Each row of a before or after table is a point. One or more steps were done to the points. Then noise was added and the rows were shuffled. The steps act on columns, c1 being the first. What was done? A step turns or swaps two columns, mirrors them in a line or flattens them onto one, adds a multiple of one to another, or multiplies or shifts one. Angles are multiples of 10 degrees, from the lower column toward the higher: turns from -170 to 170, lines from 10 to 170 but not 90. Use the fewest steps. Two steps may share a column if one is a turn and the other turns, adds or multiplies; they go together, in the order done. Otherwise the lowest column goes first.

Before (13 x 2):
array([[ 0.28, -0.31],
       [-0.14,  0.67],
       [-0.15,  0.26],
       [ 0.07,  0.27],
       [ 0.06,  0.25],
       [ 0.01,  0.12],
       [-0.37,  0.20],
       [-0.20,  0.03],
       [ 0.27, -0.06],
       [ 0.39,  0.68],
       [-0.63,  0.27],
       [ 0.48,  0.33],
       [ 0.01,  0.42]])
After (13 x 2):
array([[-0.08,  0.34],
       [ 0.08,  0.37],
       [ 0.43,  0.89],
       [ 0.31, -0.40],
       [-0.33,  0.25],
       [ 0.02,  0.27],
       [ 0.52,  0.43],
       [ 0.29, -0.10],
       [-0.12,  0.89],
       [-0.17,  0.06],
       [ 0.00,  0.15],
       [-0.61,  0.35],
       [ 0.08,  0.53]])
Steps: multiply c2 by 1.3

Before (14 x 6):
array([[-0.24,  0.14, -0.12, -0.30,  0.54,  0.27],
       [-0.50,  0.07,  0.32, -0.45,  0.36,  0.34],
       [-0.43, -0.07, -0.07,  0.14,  0.03, -0.40],
       [-0.32, -0.24,  0.10, -0.56,  0.06, -0.17],
       [ 0.54,  0.35, -0.03, -0.58, -0.20,  0.52],
       [-0.49, -0.48, -0.58, -0.03, -0.28, -0.34],
       [-0.31,  0.00,  0.12, -0.29,  0.05, -0.08],
       [ 0.26,  0.33, -0.03, -0.12,  0.16,  0.44],
       [-0.03, -0.01,  0.03,  0.03, -0.45, -0.08],
       [ 0.68,  0.46, -0.41,  0.05, -0.21, -0.07],
       [-0.46, -0.26,  0.23, -0.17,  0.03, -0.57],
       [ 0.09,  0.28, -0.23, -0.02,  0.68, -0.51],
       [ 0.17, -0.11,  0.28, -0.18,  0.48,  0.25],
       [-0.16,  0.05,  0.51, -0.17,  0.35,  0.61]])
After (14 x 6):
array([[-0.04, -0.06,  0.03,  0.31, -0.23,  0.02],
       [-0.41,  0.02, -0.11,  0.17,  0.07,  0.10],
       [-0.46,  0.43, -0.54,  0.88, -0.75,  0.23],
       [-0.15,  0.37,  0.56, -0.96,  0.57, -0.64],
       [ 0.20,  0.18,  0.27, -0.83,  0.44, -0.06],
       [-0.34,  0.22,  0.12, -0.51, -0.28,  0.06],
       [ 0.56, -0.22, -0.02, -0.21, -0.62, -0.27],
       [-0.42,  0.11,  0.20, -0.41,  0.11,  0.34],
       [ 0.68, -0.67, -0.42,  0.66, -0.48,  0.25],
       [ 0.27, -0.16, -0.04, -0.17,  0.00, -0.41],
       [-0.51,  0.27,  0.29, -0.94,  0.23, -0.64],
       [-0.22,  0.12, -0.17, -0.44,  0.01, -0.43],
       [-0.30,  0.05,  0.14, -0.38, -0.09, -0.14],
       [ 0.10, -0.54, -0.21, -0.27,  0.19,  0.35]])
Steps: add -0.7 times c1 to c6; turn c2 and c6 by -150 degrees; add 1.5 times c3 to c5; turn c4 and c5 by 50 degrees
